Each row of a before or after table is a point. The points were changed in one or more steps. Then noise was added and the rows were shuffled. The steps act on columns, c1 being the first. What was done? A step turns or swaps two columns, mirrors them in a line or flattens them onto one, adds a multiple of one to another, or multiplies or shifts one. Angles are multiples of 10 degrees, from the lower column toward the higher: turns from -170 to 170, lines from 10 to 170 but not 90. Use the fewest steps. Two steps may share a column if one is a turn and the other turns, adds or multiplies; they go together, in the order done. Otherwise the lowest column goes first.
In the rows, 128 means zero.

Before (12 x 3):
[[ 73  61  85]
 [ 98 150 197]
 [114  76 137]
 [189  47 163]
 [162  91  93]
 [ 92 125  75]
 [144 110 106]
 [181 159  85]
 [159 105 121]
 [ 77 155  92]
 [ 72 101 122]
 [191 160 122]]
After (12 x 3):
[[ 68 127 158]
 [176 132 179]
 [154 129 187]
 [ 66 128 119]
 [ 96 124 131]
 [186 128 141]
 [104 129 146]
 [144 129 120]
 [172 130 172]
 [169 131  64]
 [ 88 130 155]
 [ 77 130  83]]
Steps: turn c1 and c3 by -170 degrees; multiply c2 by 0

Before (13 x 8):
[[135  97 133 125 125 110 124 131]
 [135  87 149 145  91 140 106 191]
 [ 59  89  62 135  91 131 118 203]
 [119 164 149  62 138 177 103 108]
 [122  84  96 137 139 106 172 123]
 [139  87  81 138 160 187 143 136]
 [136 124 152 122  89 114 137 248]
 [111 236 103 127 106 122 170 109]
 [120 125 153 118 135 148 154 115]
 [124 106  94 130 163 116 114 110]
 [118 112 128 120 116 119 143 168]
 [140  86 135 113 103 120 114 104]
 [ 84 136 123 138 171 154 117 107]]
After (13 x 8):
[[ 84 130 139 134 213 156 107 114]
 [ 66  78 134 193  98 129 110 179]
 [137 128 122 104  70 117 146 212]
 [120 125 122 105 163 152 180 118]
 [142  99 124 125  97 113 120 133]
 [126 105 126 161 142 114 101 114]
 [145  89 139 173 249 188 161 134]
 [147  88 114 122  93 121 102 110]
 [141  87 143 108 108 141  88 172]
 [ 94 233 127 152  96 123 210 114]
 [130  83 137 161 105 106 216 122]
 [110 162  63 110 212 183  76 113]
 [118 112 121 126 103 119 156 153]]
Steps: turn c1 and c2 by 10 degrees; turn c3 and c4 by -90 degrees; add 1.5 times c6 to c5; multiply c7 by 2; multiply c8 by 0.7

Before (10 x 14):
[[116  97 109 137 132 128 108 136 107 148 154 129 120 129]
 [120 125 127 133 128 119  93 130 132 128  98 143 114 140]
 [151 122 127 145 109 116 126 157 120 105 137 128 153 138]
 [133 137 114 149 116 117 138 127 132 137 151 118 131 143]
 [114 135 130 143  98 126 134 130 125 146 148 138 112 123]
 [116 138 129 149 118 166 132 137 120  68 154 135 109 142]
 [115  69 127 157 129 140 131 147 124 147 123 143 112 138]
 [179 140 135 102 113 125 132 138 113 143 149 124 108 138]
 [157 138 133 153 128 135 107 160 109 143 149 126 127 128]
 [113 131 135 132 125 153 103 128 134 125 136 129 114 104]]
After (10 x 14):
[[114  69 128 157 118 136 128 146 122 166 123 129 146 126]
 [115 139 129 149  93 142 132 137 118   7 154 113 152 124]
 [133 138 114 149 136 118 138 127 131 149 151  95 133 113]
 [157 137 133 154 123 131 108 159 108 157 150 127 129 128]
 [178 139 135 102 126 120 133 139 111 158 150 110 150 128]
 [112 132 134 133 106 139 102 127 135 122 136 164 128 156]
 [120 126 130 133 136 126  94 130 133 128  99 124 145 125]
 [116  99 109 138 130 128 108 136 107 168 154 127 136 131]
 [113 134 129 142 123 117 132 130 126 164 147 145 140 142]
 [151 123 127 144 134 115 125 157 121  81 137 114 111 107]]
Steps: multiply c5 by 0.4; turn c5 and c6 by 60 degrees; multiply c10 by 2; add -1.5 times c14 to c12; turn c13 and c14 by -150 degrees
